Every row gives one point. Each copy is the shape, with its points in the same order, stretched, turned, moved and blurred by noise. Is it also mirrored, or only turned?

Shape (9 x 3):
[[ 1.46 -0.31  0.21]
 [ 1.24 -1.04 -0.05]
 [ 3.07  0.99 -2.03]
 [-1.90  0.81  1.63]
 [-0.81  1.66 -2.26]
 [-3.05 -1.48 -0.60]
 [ 0.91 -0.28 -3.29]
 [-1.59  4.59  1.14]
 [ 1.61  1.48  1.50]]
Copy 1 (9 x 3):
[[-1.32 -1.67 -0.17]
 [-2.06 -0.98 -0.48]
 [-0.37 -3.08 -3.89]
 [ 1.02  1.64  3.18]
 [ 1.37  1.73 -2.09]
 [-1.53  4.88  1.17]
 [-1.35  0.60 -4.17]
 [ 5.22  0.25  2.09]
 [ 0.80 -3.04  1.00]]
Copy 1 is: only turned
Copy 2:
[[-0.72  1.58  0.82]
 [-1.07  1.39  0.09]
 [ 0.22  4.00  1.06]
 [ 1.24 -1.87 -0.57]
 [ 2.66  1.49 -2.56]
 [ 0.83 -1.54 -4.41]
 [ 0.81  3.30 -2.44]
 [ 4.02 -0.98  0.74]
 [ 0.09  0.94  2.81]]
Copy 2 is: mirrored
Copy 3 (9 x 3):
[[ 0.55 -1.41 -0.21]
 [ 0.47 -0.98 -0.54]
 [ 0.54 -4.60 -1.81]
 [-2.24 -0.20  1.16]
 [-2.72 -4.15 -2.03]
 [-2.89  0.50 -1.35]
 [-0.97 -3.70 -3.24]
 [-3.58 -3.84  1.58]
 [ 0.18 -2.08  1.32]]
Copy 3 is: mirrored
Copy 4, 9 rows:
[[-0.34 -0.29 -1.12]
 [-0.63  0.31 -1.87]
 [ 2.29 -1.08 -2.08]
 [-2.25  0.29  2.86]
 [ 1.56  1.03  1.31]
 [-2.39  3.54  1.10]
 [ 1.89  1.53 -2.18]
 [ 0.39 -1.60  5.90]
 [-0.26 -2.02  0.70]]
Copy 4 is: only turned

Shape, 8 rows:
[[-2.40  4.19  1.78 -1.74]
 [ 0.26 -2.18  2.07 -2.89]
 [ 0.07  1.81 -1.66  0.57]
 [ 1.44  3.15 -0.20  3.06]
 [ 0.87  0.95 -1.58 -4.16]
 [ 0.26 -2.32 -1.05  0.85]
 [ 0.68 -0.94  3.41  2.45]
 [-2.27 -1.68 -1.85  0.20]]
Copy 1 (8 x 4):
[[-3.65 -2.38 -1.93 -1.14]
 [-0.29  2.77  0.46 -2.82]
 [ 0.34 -2.36 -0.27  0.89]
 [-0.26 -1.53 -0.41  3.39]
 [-0.38 -1.20  2.17 -2.64]
 [ 2.47  0.83 -0.65  0.03]
 [-0.20  2.61 -2.14  1.92]
 [ 2.24 -0.07 -2.23 -1.40]]
Copy 1 is: mirrored
Copy 2:
[[-3.16  2.22  2.69  4.74]
 [-3.67  1.10 -0.86 -0.28]
 [ 1.15  0.59  3.14  0.79]
 [ 2.20 -0.48  0.18  3.38]
 [-0.31  3.49  3.98 -1.03]
 [-0.13 -1.13  1.09 -1.89]
 [-2.21 -1.92 -4.02  2.97]
 [-0.97 -0.88  3.94 -1.93]]
Copy 2 is: mirrored

Shape:
[[-0.13  0.26  0.95 -0.94 -0.13  3.51]
 [ 0.88 -1.65  2.51 -1.00 -1.42 -2.74]
 [ 0.11 -1.74 -6.62  0.30 -0.77  1.15]
 [-0.87  1.73 -1.45  1.08  0.52  2.65]
 [-0.18 -0.39  0.88  1.59 -0.46 -1.51]
 [-0.95 -1.45  0.34 -0.24  1.15  0.37]
 [ 1.09 -1.70  2.66  1.12 -0.91  3.45]
 [-0.59  0.41  0.65  0.21 -5.21  3.15]
 [ 1.14  2.68 -0.01 -0.88  0.86 -1.11]]
Copy 1 (9 x 6):
[[-1.21  0.68 -0.92  3.37 -1.51  1.62]
 [ 0.41 -1.69 -3.87 -0.69  0.38 -4.43]
 [ 5.08  5.86  2.23 -0.49  1.30  4.37]
 [-1.29  2.84  1.84  1.91 -0.74  1.91]
 [ 0.26  0.92 -0.15  0.00  1.05 -4.02]
 [ 1.37 -1.44  0.91  1.21  0.74 -0.79]
 [-0.11  1.30 -2.26  5.19  0.17 -1.60]
 [-0.33  6.60 -2.32  4.21 -4.83 -1.48]
 [-3.20 -0.23 -1.00 -2.20  0.58  0.45]]
Copy 1 is: mirrored
Copy 2:
[[-2.96 -1.34  1.14 -0.84 -0.66  1.86]
 [ 2.88  0.05  0.85  1.18 -1.23 -2.94]
 [ 1.38  5.76  2.96 -5.21  1.80  4.96]
 [-3.40 -0.32 -0.20 -1.45  1.49  3.33]
 [ 0.38 -0.25  0.17  1.93  0.82 -0.39]
 [-0.04 -0.90  1.91 -0.84  1.45  0.46]
 [-3.63  0.08  2.53  2.34 -1.91  1.61]
 [-1.06  0.48  0.57 -0.47 -2.70  5.63]
 [-0.60 -0.69 -2.99 -1.72  0.01 -2.47]]
Copy 2 is: only turned
Copy 3, 9 rows:
[[-1.60  1.55  0.43 -1.20  1.28  0.30]
 [ 2.53  0.28  3.46  0.63 -1.55 -1.34]
 [ 0.60 -0.89 -0.49 -5.44 -2.18  1.95]
 [-1.34  0.11 -0.66 -0.79  0.75  2.67]
 [ 1.16  0.20  1.82  1.09 -1.90  1.22]
 [-0.83  0.00  0.89 -0.18 -1.25 -0.40]
 [-1.30  3.61  0.87 -0.12 -0.63  0.28]
 [ 0.34  2.56  4.03 -3.39  1.17  2.79]
 [ 1.71 -1.25 -0.38  1.20  1.03  0.66]]
Copy 3 is: mirrored
